Each point is reached from the start by the listed moves, each made once or not at all, plus a little noise. Is the number of moves made odd or even? Then give how often each move was made.

Moves:
(1): -25; 89; -26; -11; 21
(2): -50; -40; 23; 62; 25
(3): -5; 31; 20; -41; -3
Start: 10; -33; -18; -21; 0
Points:
10; -34; -19; -20; 1 => even (0, 0, 0)
-66; 16; -21; 32; 46 => even (1, 1, 0)
-22; 86; -24; -71; 20 => even (1, 0, 1)

Moves:
(1): -2; -4; -12; 19; 20; -7; 15; -18; 14; -16; -5
(2): 0; 6; 18; -4; -1; 19; 1; -26; -15; 4; 4
(3): -29; -21; 41; 24; -7; -8; -24; -23; -15; -3; -3
(4): 16; -20; 17; 12; -13; -9; 33; -18; 9; -9; 24
(5): -14; -8; -16; 4; 5; 0; -3; -7; 7; 12; 16
(6): -8; 2; 4; -15; 32; 7; -2; 0; 16; -2; -6
(7): -25; 3; 12; -6; 2; -15; 13; -1; -34; -5; 15
(8): 0; -20; 3; -12; 49; 3; 12; -3; -19; 26; -8
(9): 1; 32; 20; 23; -18; 35; 5; 16; -5; 11; 5
(10): 8; -2; 3; -1; 9; -16; 5; -21; -6; 13; 6
(11): 24; 13; 23; 10; 23; 18; -14; 0; -32; 3; 1
Start: 6; 9; -12; -6; 7; 12; 12; 27; 11; 8; 10
Points:
-24; 15; 12; 31; 32; 25; 72; 0; 19; -2; 56 => even (1, 0, 0, 1, 1, 1, 1, 0, 1, 0, 0)
-44; -56; 53; 30; 74; -19; 64; -93; -50; 32; 58 => even (1, 1, 1, 1, 1, 0, 1, 1, 0, 1, 0)
9; -33; 16; -22; 85; 17; 57; -50; 3; 50; 45 => even (0, 1, 0, 1, 1, 1, 0, 1, 0, 1, 0)
-20; -10; 92; 32; 63; 17; 33; -61; -44; -23; 42 => odd (1, 1, 1, 1, 0, 1, 1, 0, 0, 0, 1)
27; -20; 35; 17; 95; -11; 76; -39; -58; 23; 42 => even (1, 0, 0, 1, 0, 0, 1, 1, 0, 1, 1)
7; -15; 6; 5; -4; 22; 45; -26; 13; 15; 56 => odd (0, 1, 0, 1, 1, 0, 0, 0, 0, 0, 0)
6; -18; 45; -2; 72; 30; 50; -29; -75; 39; 61 => even (0, 1, 0, 1, 1, 0, 1, 1, 0, 0, 1)

Moves:
(1): 12; 0; 4; -8; -1; 7; -8; -12; 10; 15; -16; -10; -18; -11; 4; 3; 6; 14; -2; 2; 7; -17; -2; -13
(2): 2; -5; 17; 4; -9; 3; 9; 2; -2; 1; -6; -3; -5; 0; -12; 2; 8; 10; 1; -1; -6; -1; 6; -5
(3): 13; 1; 24; -7; -14; 17; 14; 20; -5; -5; -8; 8; 7; -17; 0; -12; 10; 6; 9; -13; 1; 5; -8; -4
(4): 6; -9; 1; 3; -14; -1; -3; 1; -14; -2; -2; 0; 4; 6; -1; -2; 12; -13; 7; -1; 2; 2; -3; -1
(5): 34; 10; 4; -5; 9; -7; -29; -21; -15; -22; -11; 2; 5; -2; -20; 10; 6; 15; -2; -8; -10; -10; 1; -14
(6): 1; -7; 7; 0; 16; -8; 9; 0; 12; 2; -12; -4; -7; -9; 10; 9; 15; 9; 18; -8; -4; 7; -2; -5
(7): 5; -12; 6; 3; 19; -19; -18; 10; -16; 4; 9; 24; 8; 6; 0; -23; -13; -2; 5; 8; 6; -15; 1; 23
(8): 7; -17; -6; -14; -14; -7; 6; 19; 12; -11; -9; 5; 8; 9; -6; 13; 3; 0; 4; 2; 3; -10; 10; 16
(9): -15; 6; -19; 6; 7; -9; -4; -11; -4; -6; -7; 11; 3; 4; 8; -4; 12; 7; -9; -1; -5; 2; -13; -4
(10): -2; 15; 18; 3; 3; -8; -8; -15; -7; 3; -6; -10; -9; 2; -11; 6; 3; -16; -5; 10; -6; 10; -4; 14
(11): -16; -20; -2; 1; 11; 9; 0; 19; -12; -6; 18; -2; -11; -1; 7; -6; 0; -2; -10; 0; 11; 9; 12; 7
(12): 2; -5; 3; -5; 11; 0; -4; 0; 4; 12; 5; 10; -13; 10; -9; 9; 6; 17; -3; -2; -6; 2; -4; -9
(13): -7; -1; 3; -6; -5; -12; -6; 5; 9; 9; 14; -3; -2; -4; 17; 4; -7; 19; 4; -18; 2; -13; 5; 3
(14): 1; 0; 8; -4; 3; -4; -6; -2; -20; -12; -2; 4; -9; 7; -21; -5; 0; 0; 7; 8; -8; 5; 14; 1
(15): -23; 9; -20; 14; 4; 2; -35; 0; 20; -13; 14; -25; 4; 10; 27; -3; -1; -9; -6; -5; -14; 0; 13; -2
(16): -6; 5; 3; 6; 11; -14; -5; -1; 0; -8; 8; 6; -11; -1; 4; -2; 7; -8; -5; 7; -12; -14; 3; 3
(17): 15; -2; 7; -12; 0; 6; 5; 8; 10; 7; -13; -8; -8; 4; 8; 1; 2; 4; 0; -7; -5; 0; -3; -7
(18): 7; -10; -14; -9; -13; 4; 3; 12; 1; 14; 8; 11; 25; -3; 4; -18; -2; 2; -4; 1; -6; -9; 12; 22
(19): -3; -6; 4; -1; 4; 13; -2; -5; -8; -7; 3; 9; 9; 1; 1; -10; -8; 2; 4; 4; -14; -11; -6; 4
(20): -4; 2; 4; 0; 3; -2; -6; -9; -2; -4; -3; 14; 9; 7; -6; -5; -5; -12; 0; -1; 5; -2; 6; -13
(21): 0; -11; -1; -5; -4; -1; -8; 4; 10; -3; 5; 5; -8; 1; -11; -1; -14; -4; 0; -9; -8; -7; 2; 0
(22): 0; 5; -2; -2; -3; 8; 16; 13; 12; 6; 11; -6; 9; 7; -1; -5; -7; 6; 11; -20; 15; -5; -3; 16
(23): -5; -2; 10; -5; -5; -8; 5; 9; 11; 0; -2; -12; 7; 6; -11; -11; 13; 3; -3; -4; -4; 11; -5; -21
(24): 7; -1; 6; 1; -12; 4; 6; -18; 0; -8; -3; 5; -1; 1; -8; 0; 1; -6; 8; 6; 5; 11; 3; -5
Start: -7; 6; 2; 6; -13; 6; 6; 9; 2; -2; -5; -9; -10; 0; -5; 21; -12; 4; -13; -10; -13; -3; -5; -9
Points:
12; -41; 38; -18; 20; -5; -35; 85; 37; -58; 9; -6; 3; 15; 3; -18; 2; 28; 12; -64; -48; -42; 12; 8 => odd (0, 0, 1, 0, 1, 1, 1, 1, 0, 0, 1, 0, 0, 0, 1, 1, 1, 0, 1, 0, 1, 1, 1, 0)
-32; -4; 30; -1; -40; 8; -24; 13; 21; -29; -14; -17; -22; 1; 16; 18; 18; 18; -20; -29; -10; -10; 24; -16 => odd (1, 1, 1, 0, 0, 0, 0, 1, 1, 1, 1, 0, 1, 0, 1, 0, 0, 0, 0, 1, 0, 0, 0, 1)
9; -4; 48; -20; 6; 6; -53; -8; 34; -32; -6; -64; -46; 15; -15; 11; -4; 40; 12; -59; -47; -13; 21; -30 => even (1, 0, 0, 0, 1, 1, 0, 0, 0, 1, 1, 0, 1, 1, 1, 0, 1, 0, 1, 0, 1, 1, 1, 1)
11; -12; 41; -1; 15; -42; -95; -28; -1; -55; -6; 7; -18; 22; -23; -17; 1; 12; 25; -29; -60; -58; 24; -48 => even (1, 0, 0, 1, 1, 1, 1, 0, 0, 0, 0, 0, 1, 1, 1, 1, 0, 0, 1, 1, 1, 0, 1, 1)
26; -10; 15; -13; 18; -29; -39; 56; 28; -38; -21; 0; 7; 35; 7; 0; 55; 40; 10; -63; -44; -29; -18; -16 => odd (0, 0, 1, 1, 1, 1, 1, 1, 1, 0, 0, 1, 0, 0, 1, 1, 1, 0, 0, 0, 0, 1, 1, 0)
-13; -14; 62; -13; -20; -7; -10; 45; 37; -30; -30; -32; -34; 21; -49; 28; 31; 21; 10; -33; -67; 19; 18; -23 => even (0, 1, 1, 0, 0, 1, 0, 1, 0, 1, 0, 1, 0, 1, 1, 0, 0, 0, 0, 0, 1, 0, 1, 0)
-51; -18; 2; 23; -3; -24; -32; 2; 8; -2; 29; -16; -35; 16; 32; 15; 42; 15; -17; -22; -53; 1; 25; 8 => even (0, 1, 0, 1, 0, 1, 0, 0, 1, 1, 1, 1, 1, 0, 1, 1, 0, 1, 0, 0, 0, 0, 0, 1)

Moves:
(1): -14; -11; -10; 17; -5; -3; 2; -7; -4; -6; 9; 8; -7; 0; 11; 13; -1; 8; 1; 12; -13; -9; -10; -6; 2
(2): -4; 4; -6; -17; -4; 1; -4; -4; -6; 8; 4; 1; 7; 8; 9; -1; -12; 11; 5; -6; -5; 9; 5; 5; 4
(3): 8; -20; -11; -14; -1; -12; -7; 6; 14; 4; 15; -6; -21; 4; -4; 13; -6; -7; -9; -2; 2; -10; -2; -10; -3
(4): 5; -4; 7; 10; 12; 11; 13; -2; -10; 25; 1; -12; -5; 0; 3; 12; 2; 8; 4; -13; -2; 0; -3; -9; -3
(5): 1; 2; -2; -2; 1; -4; 5; -14; 2; 18; 3; -15; 21; -4; 6; -28; 1; 27; -17; 3; 5; 3; 4; -3; -2
(6): -14; -1; 15; 13; -12; 23; -15; 2; 0; -2; 1; 4; -6; 4; -13; 3; -11; -19; 5; 3; 15; -2; -27; -11; -4
(7): -14; -3; 10; -3; 31; 7; 4; 8; -2; 6; -10; 1; -15; 0; 4; -5; -13; 4; 1; -12; 1; 0; 3; 8; 13
(8): 5; -5; 7; 2; 10; -5; -20; -9; 13; 8; -2; 15; 10; -2; 2; -9; 2; 13; 9; -14; -11; -12; -2; 15; 3
(9): -2; -2; 5; 22; -2; 8; -1; 21; 6; 0; 1; 13; -13; 4; -17; 7; -20; -4; -8; -1; -19; 7; 7; -16; -9
(10): 2; 13; -2; 4; -17; 10; -8; -10; 9; -8; 1; 3; -2; -16; 8; -20; -16; -14; -10; -15; -14; -12; -2; -1; -6
(11): 12; -1; -14; -23; -5; 20; 2; -5; 1; 2; -1; -6; -5; -8; 7; -9; 12; -3; 3; 15; -13; -8; 22; 8; -20
(12): -6; 10; 0; 0; 0; 9; -5; 9; 9; 3; -4; 3; -5; -30; 5; -9; 2; 2; -6; 5; -1; 5; 3; 8; 8
(13): -5; -2; -9; -1; 5; -2; 2; 3; -22; -1; 9; 11; -14; 13; 29; 10; 18; -23; -15; -8; 2; 11; -8; -11; -22
(14): 4; -2; 7; 8; -3; -5; 0; -4; 2; 15; 12; 4; 0; 15; -10; 4; 9; -7; -5; -13; 8; 6; -6; -2; 4
(15): -13; -3; -16; -14; -1; 8; -8; 20; -27; 6; -4; 6; -5; -3; -6; -5; -1; -1; -4; 14; 4; 1; 1; -3; -11
(16): -3; -7; -1; -3; -3; -20; 5; -10; -2; 2; 7; 1; 6; 6; -2; -2; 1; 1; 3; -7; -4; 0; 2; 5; -14
(17): 1; 0; -6; 1; 2; -5; -1; 0; -7; -4; 11; 10; -11; -10; 1; 0; 4; 14; 12; -3; 8; 1; -1; 2; 1
(18): 14; -2; 0; -9; 3; -3; 1; -18; -9; -5; -4; -4; 3; 7; 10; -1; 4; -11; 11; 19; -16; -3; -16; 1; -8
(19): 3; -13; 21; 23; -9; -14; -16; 18; -10; 6; -6; -6; -10; 13; 9; -17; -5; 7; 9; -10; 3; 0; -9; 10; -12
(20): -4; 25; -15; 18; -9; 13; -17; -8; 1; 8; -4; -6; -15; -6; -18; 8; -3; 9; 15; -19; 9; 0; -1; -5; -6
(21): -6; 5; 16; 5; -4; -10; -3; -4; 7; 15; 4; 4; -7; 4; 3; -4; 3; 1; 0; 6; -8; 5; 17; -10; -1
(22): -9; -7; 0; 1; -2; -13; -6; -12; -2; 5; -10; -9; -1; -12; -5; -14; 17; 6; 20; -11; -16; 16; 0; -20; 12
(23): 15; -21; 6; 11; -12; -2; 13; 8; 7; 4; -17; 13; 4; 13; -7; 3; -3; -1; 20; -2; -4; 11; 0; -15; 4
(24): 7; -14; 10; -6; -13; 15; -11; -15; -10; -18; -12; -9; -21; -16; -7; -1; -6; -12; -9; -3; 11; -3; 3; 3; 10
Start: 10; 7; -4; 5; 8; -1; -16; 12; 10; 1; -2; 17; -2; 6; -7; -10; -5; 4; 0; 3; 6; -8; 6; 7; 3
Points:
10; -26; -5; 28; -11; 17; -24; -25; -20; 33; -2; 46; -80; 45; 5; 14; -15; -24; 24; -17; -45; 20; 29; -28; -41 => odd (1, 1, 0, 0, 0, 0, 1, 0, 1, 0, 1, 0, 1, 1, 0, 1, 0, 1, 0, 1, 1, 0, 1, 1)
6; 8; -2; -17; -9; 34; -95; -65; 11; 53; 11; 18; -86; -41; 17; -74; 4; -11; 7; -54; -21; -6; -3; -15; -13 => odd (0, 1, 1, 0, 1, 1, 1, 1, 0, 1, 1, 1, 1, 1, 0, 0, 1, 1, 0, 1, 1, 1, 0, 1)
35; 3; -20; 12; -23; 5; -33; -62; 26; 87; -7; 7; 16; 1; -13; -69; 4; 52; 49; -80; -40; 6; 24; -15; -24 => odd (0, 1, 0, 1, 1, 0, 0, 1, 0, 1, 1, 0, 0, 1, 0, 1, 0, 0, 0, 1, 0, 1, 1, 0)
